Every row gives one point. The ring and each string are closed loops that go straight from each point to the next, and from the last back to the first. Before rounding, they use only three directions, however many columns there are. How many times does the string pass through the ring? Passing back the other way cancels.

Ring:
[[ 37  44  13   8]
 [ -4  54 -19   1]
 [-27  19 -42  -5]
 [-28 -24 -26  -6]
 [ -3 -47  -7  -4]
 [ 38 -34  -1   2]
 [ 54  10   7   7]]
String (25 x 4):
[[ 20 -47  26   1]
 [ 16 -11   8   2]
 [ 29  -5 -20   1]
 [ 84 -18 -28   6]
 [ 75  -2  11   9]
 [ 39  11  34   8]
 [ 24  11 -13   2]
 [ 51  37 -17   7]
 [ 52  69  16  11]
 [ 18  58  38   8]
 [  4  18  16   3]
 [ 13  38 -24   2]
 [  4  28 -13   1]
 [-15  34   8   1]
 [-33  59 -42  -3]
 [-32  45 -80  -7]
 [-39  15  -8  -4]
 [-13   4   1  -1]
 [-10  -4 -57  -6]
 [-31 -28 -59 -10]
 [-46 -48   3  -8]
 [-21 -33  13  -3]
 [  3 -16 -11  -1]
 [ 13 -41 -30  -3]
 [ 22 -72  -7  -2]]
Times through: 4

Ring:
[[-18  32  -5  -3   1  37]
 [ -8  42  -8 -10  13  25]
 [  3  43 -11 -28  25  -3]
 [  3  23 -13 -41  35 -31]
 [ -8 -13 -14 -46  34 -49]
 [-17 -31 -10 -48  21 -51]
 [-26 -37   1 -51  -8 -44]
 [-32 -27  11 -48 -35 -24]
 [-33 -10  12 -33 -40   4]
 [-29  10   5 -12 -24  30]]
String:
[[-38 -10   0  -1 -16  33]
 [-28   0  -3  -9  -6  22]
 [-20  13   2 -24 -13  10]
 [-22  38   6  -7 -26  47]
 [-14  49   5 -13 -21  40]
 [-12  25   1 -30  -7   4]
 [-15  17  -8 -16  12  10]
 [ -7  40 -16   1  32  30]
 [  6  62 -14 -13  32  18]
 [  9  56  -2 -45   8 -13]
 [ -9  17  -4 -36   7 -14]
 [ -7  12 -17 -21  37 -11]
 [  7  21 -23 -33  58 -33]
 [  8  14 -19 -48  50 -51]
 [  4  -4 -23 -48  59 -62]
 [-11 -28 -28 -28  64 -47]
 [-16  -5  -7 -33  13 -20]
 [-12  -2   0 -52  -2 -36]
 [-17 -34  -3 -62   5 -64]
 [-27 -55  -5 -55   6 -62]
 [-33 -54  -8 -34  10 -36]
 [-29 -32  -5 -31   2 -21]
 [-38 -46   3 -38 -19 -25]
 [-40 -38  26 -66 -71 -33]
 [-26  -5  21 -62 -57 -22]
 [-25   1  18 -52 -50 -12]
 [-42  -6  26 -35 -78  21]]
Times through: 0
String (21 x 6):
[[-40 -24  25 -53 -71 -11]
 [-28   2  21 -49 -58  -3]
 [-23  12  12 -37 -37   4]
 [-27  25  13 -17 -42  37]
 [-29  25  -5  18  -4  63]
 [-22  15 -10   3  13  32]
 [-17   7  -5 -25   5  -1]
 [-10  44   0 -18  -6  24]
 [-11  56  -4   3   2  52]
 [-20  30 -11  13  15  51]
 [-25  16 -10   7  10  40]
 [-32  16  -3  13  -9  56]
 [-30  19  17 -23 -52  32]
 [-19  10   9 -43 -27  -9]
 [-29 -13   0 -23 -10   1]
 [-35 -28  -2 -21  -8  -2]
 [-20  -3   1 -38  -9 -15]
 [-26 -18  15 -61 -41 -35]
 [-20  -5   5 -45 -16 -21]
 [-25 -15  -5 -26   3  -9]
 [-41 -41  12 -41 -40 -17]]
Times through: 0

Ring (8 x 9):
[[ 16 -24 -24  23 -17 -25 -10  -7 -18]
 [ 28 -36   4  20  -7 -27  24   7  -2]
 [ 12 -32  18  10   0 -22  44  14  18]
 [-26 -15  15  -6   1 -12  48  14  34]
 [-36   7   9 -10  -3   9  20  -1  36]
 [ -3  14   7   4  -8  23 -19 -20  18]
 [ 13  10  -5  14 -13  18 -37 -26  -1]
 [ 11 -10 -28  21 -20 -11 -30 -18 -19]]
String, 31 rows:
[[-20  28  11  -5  -6  36 -21 -23  30]
 [-28  13 -10  -1 -11  11 -13 -15  16]
 [-12  -1  -8   5 -11   1  -5 -10  10]
 [ 25  -4  12  15  -7  10 -11 -15   7]
 [ 46   7  14  22  -9  28 -43 -31  -2]
 [ 15  -4   0  14 -10   5 -15 -15   2]
 [ -1  -5 -10  10 -12  -3  -9 -11   2]
 [ -9  -2 -29  13 -19  -6 -27 -17 -10]
 [  6  -8 -12  14 -13  -6 -13 -12  -4]
 [ 35 -13 -10  26 -15  -4 -28 -19 -16]
 [ 28 -20 -39  32 -24 -22 -40 -20 -36]
 [ 31 -26 -30  31 -21 -25 -25 -14 -31]
 [ 42 -23   2  26 -10 -11  -8  -9 -11]
 [ 28 -18   6  18  -8  -6   1  -7   1]
 [-12 -17 -18   9 -13 -21   9   0   1]
 [ -2 -25 -15  13 -12 -27  16   3  -2]
 [ 18 -24   3  15  -7 -16  15   1   3]
 [ 58 -40  28  25   0 -18  28   6   3]
 [ 71 -55  44  27   6 -27  54  18   9]
 [ 20 -42  23  12   2 -29  57  20  18]
 [  4 -42  26   4   5 -31  72  27  28]
 [ 17 -36  42   5   9 -18  69  23  35]
 [  9 -23  30   4   4  -8  45  12  29]
 [  0 -13  11   6  -4  -5  20   1  18]
 [-34  -9  -2  -5  -5 -12  31   7  25]
 [-75  -1  -2 -22  -2 -11  53  16  46]
 [-95  10   1 -31   0  -3  56  16  59]
 [-60  13  14 -21   1  12  37   5  52]
 [ -8   8  27  -4   1  21  14  -6  37]
 [ -6   9  21  -1  -1  21   5 -10  30]
 [-10  21  23  -4  -1  35  -8 -17  34]]
Times through: 0
String (27 x 9):
[[-53  19  -1 -14  -6  15   7  -7  36]
 [-27   7  -5  -2  -9   7   0  -9  20]
 [-38  18 -12  -5 -11  14 -13 -15  20]
 [-34   7 -19  -1 -13   1  -8 -11  12]
 [  3  -2  -1   9  -9   4  -8 -12   8]
 [ 27   4   6  17 -10  17 -30 -23   1]
 [ 32  14 -12  23 -18  24 -65 -39 -15]
 [ 34   0  -7  23 -15  11 -42 -27 -13]
 [ 24  -8  -4  19 -12   1 -20 -16  -5]
 [ -4  -9 -20  13 -15 -10 -12 -11  -5]
 [-10 -13 -46  18 -24 -24 -26 -14 -23]
 [-13 -12 -20   9 -14 -16   0  -5  -1]
 [ 23 -19  -3  19 -10 -11  -3  -7  -4]
 [ 38 -26   3  24  -9 -14   0  -6  -8]
 [  5 -18  -6  13 -10 -15   8  -2   2]
 [-12 -22 -17   9 -12 -26  17   4   2]
 [ 27 -47   4  20  -5 -39  40  15  -2]
 [ 13 -41   7  13  -3 -35  46  17   8]
 [ 44 -50  38  17   6 -28  63  22  18]
 [ 41 -32  39  15   4 -10  41  10  20]
 [  5 -18  13   7  -3  -9  26   4  18]
 [-27 -12  -6  -1  -7 -15  25   5  18]
 [-58 -12   5 -16   0 -17  60  20  43]
 [-41  -6  -3  -7  -5 -10  31   7  28]
 [ -8  -8   5   4  -5  -2  14  -2  18]
 [-18   3  22  -6   1  12  24   0  37]
 [-48  19  18 -18   1  23  21  -3  49]]
Times through: 0
